Rows are points. The last column is the point's height on a tilted bowl or saddle (a function of degree 2), plus a little noise. Count its main directions that bend up, bend down and stay straight.

Points:
[[ -4 -56 -30 -42]
 [ 18  15 -14 -21]
 [ 32  35 -26 -32]
 [-36  24 -42 -30]
 [ 17 -12   0 -19]
 [ -5  -8 -32 -24]
 [-32  18 -28 -23]
 [ 41  27  -5 -29]
 [ 21 -36  30 -30]
 [ 30  15  38 -27]
 [-10  14  15 -15]
 [ -1  49  13 -23]
 [-32  16 -24 -22]
 [-28  22 -22 -20]
 [ 37  14 -17 -27]
 [-28   0  25 -18]
 [ 44  36  29 -36]
 [  6   4 -16 -18]]
Directions: 0 up, 3 down, 0 straight

Points (16 x 4):
[[ 17  17 -21  13]
 [-10 -58  -8  28]
 [-15  38   0   5]
 [-18   6  23  14]
 [-31  27 -25  -8]
 [ -5  -3   2   4]
 [  6  36 -13   5]
 [-15  55 -42 -27]
 [-13  10 -19  -1]
 [-30 -15  20  17]
 [ 66 -20 -18  69]
 [-13   0 -10   3]
 [ 53   6 -27  57]
 [ -8   7 -13   2]
 [ -4 -27 -20  18]
 [-62  12 -23  19]]
Directions: 2 up, 1 down, 0 straight

Points (23 x 5):
[[-57  -9  -2 -14  41]
 [-24   9   6  11   6]
 [ -7 -19 -26  37  16]
 [  3  17  28  24  -6]
 [-15  27  34  26   0]
 [-55  29  13   7  51]
 [ 16 -17  -2 -51 -13]
 [ 30   7   6   0   7]
 [ 31   8   7 -22   8]
 [-22  -4  35 -38 -19]
 [-51   9 -40   3  36]
 [ -9 -26 -40  14  16]
 [ -7  61  35 -25  52]
 [-21  13 -15 -20  15]
 [ 11  18  -3 -10   6]
 [-31 -28 -35  16  25]
 [  5  37   4   3   9]
 [ 21 -20  14 -14 -14]
 [ 36   1  28 -52  -8]
 [-49   2   1  42  29]
 [-28  29   8 -44  40]
 [ 44  34  17 -18  31]
 [-40  25  -6 -22  41]]
Directions: 2 up, 1 down, 1 straight

Points (23 x 5):
[[-28  10  29  43 -18]
 [ 13  -7 -23 -23 -33]
 [ -4 -46  21  21 -32]
 [ 30  45  10 -13  -8]
 [-56 -24   3   4 -15]
 [ 33  23  10  11  -3]
 [ 18  -4 -57  10 -49]
 [ 32   4  55 -23 -28]
 [-35  26  68  16 -36]
 [-28 -25  -4 -42 -41]
 [ -1  11  15 -12  -9]
 [-15  24 -31   0 -19]
 [-30 -33 -31 -34 -41]
 [-17   3 -47   0 -28]
 [  6 -33   6  24 -24]
 [ 17 -10  11 -42 -42]
 [ 22  50 -17  10 -14]
 [ 25  12  39  33  -8]
 [ -4   9   7  25  -5]
 [-30  35   5 -16 -21]
 [ -3   4 -30 -22 -29]
 [ 39  13  22  12  -5]
 [ 28  31  -5  -6 -10]]
Directions: 0 up, 3 down, 1 straight

Points, 21 rows:
[[-18   5  19 -17   7]
 [-38 -29  15 -10  22]
 [ 28  15   9   2  -1]
 [ 30  20  20  -8   2]
 [  8  -4 -44 -14  16]
 [-44 -12 -19 -17  31]
 [ -2 -65 -33  -7  44]
 [  8 -16   5   6   1]
 [ 32   7   6 -32   7]
 [-13 -12  11  -9   4]
 [ 14  18  -5 -31   5]
 [-59   8 -51 -26  69]
 [  5  -2  21 -23   4]
 [ 19 -17  17  36  13]
 [ 55 -64   3 -17  55]
 [  3   9 -37   4   7]
 [  7  -1   0 -22   2]
 [ -1  -4  31  16   3]
 [-19  28  65 -13  31]
 [-60  12  44  27  40]
 [ 34  35  -4 -36  12]]
Directions: 4 up, 0 down, 0 straight

Points (43 x 7):
[[-10 -14  18 -10  32  18  -6]
 [  1 -14  -2  -8   5 -12   3]
 [  7  56 -29 -25  -6 -16  12]
 [  1 -58 -21  -2  14 -19   0]
 [ 10  44  10  15   5  -7  17]
 [  6 -12  -1  30 -35  40 -17]
 [ 36 -19   6  30  26 -40   8]
 [-11  -6 -17   3  12 -30  -4]
 [ -6   0  42 -16   3 -28 -25]
 [ 22   5  20  16  23  -2   4]
 [-26  29  37 -14  61 -16 -26]
 [-40 -20  34  35  -4 -17  53]
 [-37  -9  20 -16   4  -4   8]
 [-19 -60 -42 -15 -15  69  10]
 [-13  26   1  -9 -11  46  18]
 [-45  58   8  30 -51  23  81]
 [-26  10 -26  38  25 -32  -2]
 [ 30 -21   8 -13  38  20   5]
 [  4 -30 -16   6 -30  -3  15]
 [-27 -17  -5  26 -30  11  17]
 [ 28   1  41 -37  44  26 -47]
 [ 30  22  49 -20  11 -15 -42]
 [-39 -22   3  33  -2  59  39]
 [ 21   8 -26 -27 -24  -1  30]
 [ -7  19 -29  -8   4  11  11]
 [  3   4  12  51 -35 -21  -1]
 [ -4 -13 -13   3 -17   6  13]
 [  8 -32  -6  28  17 -24  -2]
 [ 47  10  47  22  -7  35 -34]
 [ 15  29 -28   7 -29 -15  17]
 [ 36 -18  -3  57  20 -21  -2]
 [-31 -25 -25 -53 -55  55   5]
 [  0  15 -12 -14  -5  -2  11]
 [ 37  -8 -15   3 -19  45  20]
 [  1   1 -47 -10   1   0   6]
 [ 45 -39 -65   1  -6  -2  72]
 [ 16  12 -18   0 -15 -50  16]
 [  3  18   0  19  -2  15  16]
 [ 30  26  26 -16 -13 -36 -14]
 [ 33 -18  -5  11   7 -11  22]
 [ 33  31   6  -8 -33  29 -11]
 [ 29 -14 -45  38  36 -14 -30]
 [ 38 -54 -14   7 -49  24  30]]
Directions: 1 up, 2 down, 3 straight

Points (45 x 7):
[[-12 -47  12   7 -31  -6   6]
 [ -3  19   3   0   2 -12   4]
 [ 15   9 -15  24 -14  26  15]
 [-15 -43   0   5 -12  32   4]
 [ 11 -61  24  13   6   1 -25]
 [-21 -29   1  15  13  12  10]
 [ 10   3 -34  27 -41 -35  75]
 [ -2  29  26  -9  -4  77 -23]
 [ -8  11  -6 -17   3 -18  19]
 [-33  46  39 -11   0 -31 -39]
 [ -8 -82  -7 -11  -9   7 -69]
 [-13 -62   6  33 -22  21  45]
 [  4  26 -61  16  -3  11  11]
 [-16 -31 -30  14 -15 -39  35]
 [ 20 -21 -43 -11  23 -14  11]
 [ -3   6 -37  26  28  32  14]
 [-19  36 -36  23  39  17 -15]
 [ -4 -10  27 -24 -14 -25   8]
 [-23   3  21 -14  13  36  14]
 [-36  -6 -23  -4  10  16  16]
 [-25   1  43 -13 -29  33   4]
 [ -7 -26   8 -18  24  29  10]
 [-31 -24  -1  -4   6  -7   1]
 [ 24   5  -6  18  13 -17  12]
 [  7  16  -6 -37 -33 -21  24]
 [ 14  19  -3 -26  17 -17  37]
 [ 11  23 -47  21  15 -14  17]
 [-15  29 -17  43 -12 -18  23]
 [ 27  16 -33 -34  18 -72  47]
 [-29 -35   9 -40  35 -20   6]
 [ 14 -25 -47  20  17  -2  31]
 [ 47   2   0  30  21  37  -5]
 [-38 -16 -30 -11  38  -3  13]
 [-29  49 -10 -21  27  33   4]
 [-19 -36   5  23  -3   0  19]
 [-11 -27  10  -5   2  -5   0]
 [  0   1  18 -21 -38   8  10]
 [ 39  23 -30   4  34  -2   5]
 [-21   6   9  -4  73 -31   2]
 [  2  29  41 -30 -43  -4  14]
 [-55  11 -11  17  61  -1 -19]
 [-31  18 -33   2  19  -5  12]
 [ 23   6 -15  63   9   9  55]
 [-35 -34  25   0  87 -30 -46]
 [  0   9 -65 -13 -24  13   5]]
Directions: 1 up, 2 down, 3 straight

Points, 41 rows:
[[ -8  12   6 -33 -20 -29 -18]
 [-28 -38 -16 -38   2 -22 -27]
 [-24  44   2 -37 -45  20 -13]
 [-24 -10  44  30  -5 -46 -16]
 [-40  22 -11   1 -39  21 -17]
 [ 20 -10   7  47  -4 -11 -26]
 [ -4   5 -33   7  -3 -19 -10]
 [ 31 -37   1  17 -10 -11 -20]
 [ 31 -20 -26  46 -20  -1 -13]
 [-36  10   9 -39  19  39  30]
 [ 19  15   1  27  17   9 -20]
 [ -1   2 -25  26  22 -44 -37]
 [-24   9  23  14 -43  -1 -34]
 [ 42 -38   7 -29 -23 -74 -53]
 [ 64  25  -6 -65 -58  12 -79]
 [-25  -2  -8 -18 -38  17 -14]
 [-23  38 -30  13  17  32  13]
 [  1 -60   1 -15  26  11 -27]
 [ 43 -29  -8   1  32  26 -31]
 [ -2 -21  34   6  23  -3  -2]
 [-20 -18   5  13  30  22 -11]
 [-32 -13  -4  28 -31  42 -32]
 [-35 -10  54 -10  24  23  18]
 [ 35  20 -33  10  -3   4  -6]
 [ 14 -15  36 -12  43   7   4]
 [ 25  17   1  -4  -1  41  -9]
 [-22  22  30   4  15 -20  -8]
 [-21 -14  -6 -13  -1  42  -1]
 [-17  27  28 -16 -16 -28 -17]
 [-37  -3  25  -6 -76  13 -62]
 [ 13  33  21 -15 -11  33  -9]
 [ -5  -4  47 -40 -26  30 -16]
 [ -3   8  -5  35   7  -3 -21]
 [ 32   1  -1 -17   4  56 -14]
 [  0  -1 -55  34  28 -22 -26]
 [  4   6  -1  20  27  -5 -16]
 [-14 -25  46 -13 -20 -35  -4]
 [  9  16 -12  12  24  -3 -11]
 [ 26 -38  10   7 -12 -50 -20]
 [-18  21  25  -1 -44  41 -38]
 [-26  18 -46  22 -16 -28 -19]]
Directions: 2 up, 4 down, 0 straight

Points, 42 rows:
[[ 11  -2  -1  -6 -26  39  20]
 [ 11  13  -9  18 -53  22  20]
 [ 71 -31 -15  -3 -31   7  58]
 [ 14 -16 -23 -13  -7 -16   9]
 [-38 -26  21  37  23   2  24]
 [  8  14  -2 -19 -17  15   4]
 [ -7  18  -4   9  26  25   8]
 [ 34 -27  56  11  20  10  49]
 [ -1  25 -23 -17  16  -9  -3]
 [ 12 -47 -25   6  34   1  36]
 [-11  -3  19  11 -71 -14  24]
 [ 60  13   2 -23 -27  35  42]
 [ 42  -1  -4  22  10 -77  43]
 [-13   3 -18   7   3  17   5]
 [  2   2 -27  48  -8   3  19]
 [-18   0  19  29  17 -12   8]
 [ 46   7  35 -18   5 -29  27]
 [  3 -13 -21 -43  28 -17  12]
 [-35  -8   5 -24 -11 -19   5]
 [  7  31  24  -3 -55  23  23]
 [ -1 -65  33  -8 -13 -32  54]
 [ 14  50  15  -9   2 -14   4]
 [-40 -47 -31  -4  16   3  37]
 [ 13  13   7  11  -2  34  15]
 [-17 -10 -10 -18 -20  18   8]
 [-41  12 -17 -58 -57   5  19]
 [ -9  49 -18 -24  -7  -2  -3]
 [ -4  -4   2 -63   4  18  20]
 [-17 -51   4   9 -14 -27  33]
 [ 18 -14  24   8 -39 -46  31]
 [ -5  10 -26 -43  14  46  25]
 [-13  -4 -56  14 -28  10  19]
 [  7 -30  -2  18 -20 -10  21]
 [ -1 -19  11 -10  17 -42  14]
 [ 29   9 -11  47 -56 -32  40]
 [  6  15 -27 -45 -32 -16   3]
 [ 50   9  39 -25  11  14  36]
 [ 20  19  19  25 -31  18  22]
 [  4 -18   8 -21  -3  47  30]
 [ -2  30 -21 -36 -60 -34   8]
 [-20  15  15   5  44 -15   6]
 [-24  -6 -71 -14  -2  17  27]]
Directions: 6 up, 0 down, 0 straight

Points (72 x 9):
[[  8   8 -16  35  15 -11  -2  21 -10]
 [  0  -9  15  22 -11   3 -35 -47 -29]
 [ 29   5  20 -52   6  67  12  51 -38]
 [ -5 -57  27 -23   5 -19  -9  15 -22]
 [ 29 -47  -3  29  -6   6 -31 -26 -34]
 [  2  20  15 -19 -18  21 -64   3 -15]
 [  2  18 -51  -6 -34  18  -7  -6 -25]
 [ -9  -8 -40  20  -5  27   8   5 -15]
 [ -1  -3 -53   0 -26  11 -36  14 -35]
 [ 21  24 -25  21  38 -43   8  26 -20]
 [  5  -6 -31   2  29  39  19 -32 -14]
 [-12 -55   4  24   7  20  -4 -18 -21]
 [ 41   3 -49 -15  21  -1  11   7 -25]
 [  3 -53  54  -6 -30  37  29  34 -28]
 [ 38  25  -2  44  12 -39 -39  21 -20]
 [ 23  20 -25  -2   4  48  -6 -21 -22]
 [ -5  14 -13  45 -16   6  24   8 -15]
 [-34  14  46 -15  37  22  -8  15 -11]
 [-30  -1 -45  22  12  13  -8   5 -14]
 [ -4 -12   0 -56  13   0   1 -77 -45]
 [-11 -11  20  35  -1  -3   2 -38 -17]
 [ 24  10 -30 -36   6  50  23   9 -22]
 [ 37   8  51  18  17  -2  -8   7  -9]
 [-33   4  -7   9   3  -6  16 -14  -3]
 [-27  40  -3 -20   6  63  37 -24  -9]
 [  4 -35  37  15  19 -24 -30  63 -41]
 [  5  24   2 -19  14 -19   4  -9  -4]
 [ 27   9 -41  -3  -5  11 -68  18 -54]
 [ -2   1  15  24 -30  -4  18  12 -16]
 [ 16  12  41 -16 -15  35  23  31 -22]
 [ 12  32  -1  12  10 -34  35 -15  -9]
 [-37  -4  -5  30  18  17   6 -12  -8]
 [ 34  20   1 -23  59  -3 -26 -19 -20]
 [ 10  14  -5  -9  -6   1 -11  22 -10]
 [ 73  54  22  32   0  55  13  41 -68]
 [  1 -17 -12  -1 -24  24  32 -32 -22]
 [  5   4  24  21 -27 -33  -7  32 -23]
 [ -4  44 -13  11   9  20 -16  -2   0]
 [ -1  17 -19  34 -15  55 -35 -13 -31]
 [ -4 -17 -58  37  18  34 -11 -23 -34]
 [  0 -19  52  -8  73   5 -25  38 -43]
 [-45   5  28   9  13   3  26   2 -14]
 [  9 -25   7 -30  -5 -13   5 -23 -18]
 [ 15   7 -12  -9  -3 -21  43 -12 -15]
 [-32  23  14 -50   9  17 -17  42 -14]
 [ -9  81  71 -17 -20 -13  -3  -8 -15]
 [ 14  23  35  -6 -29   2 -56  13 -12]
 [  6  17 -36 -21   1 -21 -43  17 -34]
 [-10 -34  33  33   5 -20  42 -10 -24]
 [ 15 -48  15  40 -20  23 -32 -19 -32]
 [ 25  -5 -26  25  25 -20   7   0  -7]
 [ 21 -29   6 -16 -12  52   2 -12 -23]
 [-24  -1 -12 -47  -8  22 -39 -18 -17]
 [ 11   3   0 -12 -32  10   2  44 -23]
 [ 43 -33  35 -70  19   1 -37 -71 -92]
 [-54 -10  18  22  15 -25   9 -20 -22]
 [ 25   6 -34  13  10  14  21 -10 -12]
 [ 11 -18  42  21  38 -37 -21  10 -19]
 [ -1  42  -8  65 -39  -4  -3 -20 -22]
 [-18  60  52  10 -37  36 -12  20  -8]
 [ 23  -1 -31  27   8   7 -16   0 -16]
 [-24   3   1 -44  -5 -40   9 -29 -24]
 [  0 -23  16 -30 -11  -9  -1   9 -13]
 [ 10  12 -20  16   7  -8 -19 -12  -8]
 [  0  -8  29 -43  31 -20  -3 -37 -23]
 [  0 -20   4 -36  31  46 -32 -17 -24]
 [ 13  35   2  49 -16  -1  15  35 -25]
 [  0  44  30 -10  30  13  11   0   0]
 [ -3  37   0  14  13 -17  22 -15   1]
 [ 57 -21  63  29 -50  -3  -3 -24 -47]
 [  8  32 -25   1  -6   0  -1 -36  -9]
 [-32 -15 -25  -8 -30   9  10  16 -13]]
Directions: 0 up, 5 down, 3 straight
